Each row is a point. Each copy is the shape, with its points in the same order, turned, moved and blurred by noise. Say if it was mirrored as well.

Shape:
[[ 22 -10]
 [ 22 -50]
 [-54 -17]
 [ 11  48]
 [-13  57]]
Copy 1 (5 x 2):
[[ 35 -24]
 [ 58  14]
 [-23  32]
 [ -6 -60]
 [-33 -59]]
Copy 1 is: mirrored
Copy 2 (5 x 2):
[[ 29 -10]
 [ 30 -45]
 [-44 -26]
 [ 14  46]
 [-15  45]]
Copy 2 is: only turned

Shape:
[[ -2 -20  10 -12]
 [ 15   3 -10 -36]
 [-14  -9  18 -29]
 [ 24 -20   7  -1]
 [ -4  16  -6  27]
 [ -6  52  15  28]
 [-14 -16  16  28]
 [  1 -11  -6 -29]]
Copy 1:
[[ 15 -12  12 -21]
 [ 11  24 -17 -30]
 [  3   6  22 -36]
 [ 26  -2   9  -2]
 [-17  -7  -8  14]
 [-46  19  11  24]
 [ -9 -28  17   9]
 [ 17   6  -8 -38]]
Copy 1 is: only turned
Copy 2 (8 x 4):
[[  1 -18 -15   7]
 [-10  -8  19 -18]
 [ 22 -19  -3  -1]
 [-17 -12   5  22]
 [ -9  37 -13  17]
 [ 23  60   3  25]
 [  0   8 -35  34]
 [ -8 -13   1 -17]]
Copy 2 is: mirrored
Copy 3, 8 rows:
[[  6 -16  35 -11]
 [ 29 -11  27 -41]
 [ -8 -13  30 -31]
 [ 26  -7  32   3]
 [ 11  18 -10   7]
 [  4  55 -13  -2]
 [-10   3  14  28]
 [ 16 -18  24 -29]]
Copy 3 is: only turned

Shape (13 x 8):
[[ 13   0 -10  41 -10  35 -30   7]
 [ -6  12 -24   9 -30  -6 -19  -9]
 [-19 -19 -33  39  29  -1  -1  23]
 [  9   2 -18   8  26  19  11  23]
 [ -4  22   2  32 -12 -19  12 -27]
 [-29  -2  -8 -17   1 -20  12 -17]
 [-27 -25   5 -19 -27  13 -34  25]
 [  1   9  -4 -18 -25   0 -20   9]
 [ 19  20 -28  -8   9  29 -14 -11]
 [ -3  23  17   9  31   6 -10  16]
 [ 19  14 -32 -10  20  31  13 -16]
 [  7 -13 -23   2  31 -22  13 -12]
 [  1  15  -5  12 -11 -21  11 -14]]
Copy 1, 13 rows:
[[ 39 -19  24  48  -7  21  -5 -17]
 [ 47 -17   7   6 -15 -20  -2 -19]
 [ 36 -38  17  39  39 -10  20  24]
 [ 33  -7   3  20  25  24  11  26]
 [ 14  14   0  20   0 -31  21 -27]
 [ 12 -13   4 -27  18 -27  11  -2]
 [ 21 -43  38 -14 -19  -1 -32  13]
 [ 36  -6   7 -10 -17  -4 -22   2]
 [ 53  -1  -3   1  15  30  -3 -18]
 [ 21  21  31  17  28   6  -8  14]
 [ 43  -2 -15  -5  27  36  17 -11]
 [ 20 -13 -22   7  46 -12   6   6]
 [ 19   6  -8   7   2 -26  10 -10]]
Copy 1 is: mirrored
Copy 2, 13 rows:
[[ 24 -22 -31  37  10  13 -16  21]
 [  2  -2 -24  13 -21  -2 -10 -10]
 [ -6 -18 -38  19  34 -12  41  17]
 [  5   7 -16   0  35  12  12  25]
 [ 19   8   4  31  -9   5  18 -30]
 [-28  -1   4 -10  -6   2  17 -16]
 [-27 -31  -6  -4 -26   4 -17  42]
 [ -1  -3  -7  -7 -20  -1 -23  14]
 [ 13  13 -25  -5  21  23 -27   1]
 [ -2   9  17  16  35  -8  -4  19]
 [ 11  18 -27 -15  30  38   1  -5]
 [  4 -15  -8 -19  26  -2  31 -19]
 [ 14   7   1   8 -14   0  17 -20]]
Copy 2 is: only turned
Copy 3, 13 rows:
[[  5   4 -14  32 -17  47   5 -25]
 [  3  16  -8  28 -23 -14  -4 -10]
 [ 28 -28 -45   4   9  16  20   7]
 [-20 -14 -29   1  20  25   9  -1]
 [ 19  21  16  10  16 -13  13 -16]
 [  2   0  -6 -24  -4 -32 -10   0]
 [ -9 -13  -7   1 -52  16 -32  19]
 [-21   7   0  20 -21  -1 -26   2]
 [-30  10 -31  16   3  15 -15 -36]
 [  2   6 -10  -1  30  29 -24   7]
 [-35   5 -33  -2  17   7   7 -39]
 [  0 -31 -18  -6  29 -18   2 -21]
 [  1   8  10  11  11 -19   3  -9]]
Copy 3 is: mirrored
Copy 4 (13 x 8):
[[-43  14   0   5 -43  23  16   3]
 [-25  13 -24  28 -26  -3 -21  20]
 [-60 -28 -17  -3  -5 -21  23  11]
 [-22 -10 -22 -28  -4   2  24   9]
 [ -5   9 -22  51   1  -6  10   2]
 [-11 -11 -23  19  27 -14 -27  15]
 [-31 -18  18  -5 -16  19 -42  44]
 [ -4  12  -9   2 -20   4 -26  32]
 [-21  32 -32 -21 -15   7  -7  -5]
 [-15  15   7 -11  17   2  25  23]
 [-15  15 -48 -24  -3   9   3 -19]
 [-15 -15 -24  -3   9 -35   0 -16]
 [  0   3 -23  32  -3 -11   0   9]]
Copy 4 is: mirrored

Shape, 13 rows:
[[  7  -8  42 -25 -15   4 -29  33  15]
 [-28  22   3   9   8   0  16 -28   9]
 [ 19  -8   8 -28 -22  12 -27  16  32]
 [-18   3  -1 -12  -2   4 -10 -23  -3]
 [-34  -8  -7 -12  -8  17   9  -8  -3]
 [-35  23  -1   2 -11  13  11   7  19]
 [  0 -12   7  -1 -18   3   5   1 -12]
 [-29   7  -8  20  16   3  22 -17  25]
 [-28  14 -13 -12  18  -7  15  -7  -3]
 [-12   9  -8   1 -21  -7 -17   1 -12]
 [ 28   4  17 -40 -35   9  -1  25  12]
 [ 10 -21  -7 -18 -19 -12 -21  23 -10]
 [  6  29  12  -6   4  53  -4  27  10]]
Copy 1 (13 x 9):
[[ 37  -9  32 -11  -9   0 -27  36  -9]
 [-35   9   8   7  -3 -21   3 -13  20]
 [ 42  -7   4 -11  11 -22 -36  26   7]
 [-12  -6   4  -5   8 -26  -4  -8  -8]
 [-27 -11   0  -3  18 -23   3  21  -7]
 [-31   9  11  19   5 -23 -19  24  14]
 [  7  -3  -8   2  -3 -11  14  20  -8]
 [-39   1  -5  12  10  -2  -4  -6  32]
 [-41   4 -10 -11  -7 -15 -14   1   1]
 [ -1  -3  -7  16  -7 -27 -10   6 -24]
 [ 40  10   3 -20 -10 -31 -19  47   2]
 [ 24 -17 -20  -7  -9 -11 -19  24 -26]
 [  5  49  20  -3  24  -3 -26  31  -1]]
Copy 1 is: mirrored
Copy 2 (13 x 9):
[[ -4   3  48 -16  28   9 -42 -18 -12]
 [-32 -18  -8 -11 -15 -22  14   2   3]
 [  7  -4  27 -29   1  10 -55 -16   5]
 [-17 -13  -9  -1  -7 -11 -11 -25   2]
 [-21  -4  -1   8 -18  13   1 -18   9]
 [-39   3   7  -9 -16   3  -7  13  10]
 [  9  10  12   2  -9  -5  -5 -16  -8]
 [-21 -29   0  -5 -21 -12  16  19  15]
 [-20  -8 -20  -2   8  -2  12   0  18]
 [-10  15  -3  10  -4 -19 -24 -12   2]
 [ 12  27  23 -43   7  16 -36 -21  -9]
 [ 23  17  12   8  14   0 -35 -22  10]
 [-20  -4   3 -22  -1  31 -34  22 -36]]
Copy 2 is: mirrored
Copy 3:
[[ 34  -1  -1 -38 -60  13 -22  13  16]
 [ -8  23   3   3  11   2  13   0  38]
 [ 24   8 -24 -17 -53  21 -23  -1   6]
 [-12  17   1 -10  -1   9 -21   4   9]
 [-29  24  -6 -13  -9  16  -5  19  14]
 [-12  33  -2   5 -17  14   6  26  34]
 [-12  14   5 -21 -27   4   0   1  -8]
 [-17   8  -1  17   7  12  25   5  35]
 [-16  12  -8  -6  13 -14   2  19  19]
 [-15  23  12  -8 -28  -9 -24   4   7]
 [ 26  26 -28 -34 -58  -1 -10   5  -3]
 [ -7  -4  -9 -18 -46 -13 -25   6 -13]
 [ 42  32   2  -1 -25  23   6  43   4]]
Copy 3 is: only turned
Copy 4:
[[ 15 -28  30  18  -1   5 -25  24  23]
 [-24  24   0 -15  19   6  -4 -30  -9]
 [ 19 -39  -2  11 -20   7 -17   5  16]
 [-20   9  -4 -18  -4  12  -6   3  -2]
 [-34 -10  -1 -18  10   8   6   4 -14]
 [-25 -10  -8   3  26  -2 -17 -18 -15]
 [ -4  -2  16  -1  -7   0  10  11 -17]
 [-19  10  -6  -7  28  14  15 -38  -8]
 [-25  13 -12 -21  23 -12   7  -6   5]
 [-16  12  -7  12 -10  -2  -5  14 -14]
 [ 22 -40  17   0 -21 -25 -21   9   2]
 [  2 -12   1  16 -20 -10  13  34   6]
 [ 31 -22 -10  -8  36   7 -33   9 -20]]
Copy 4 is: mirrored
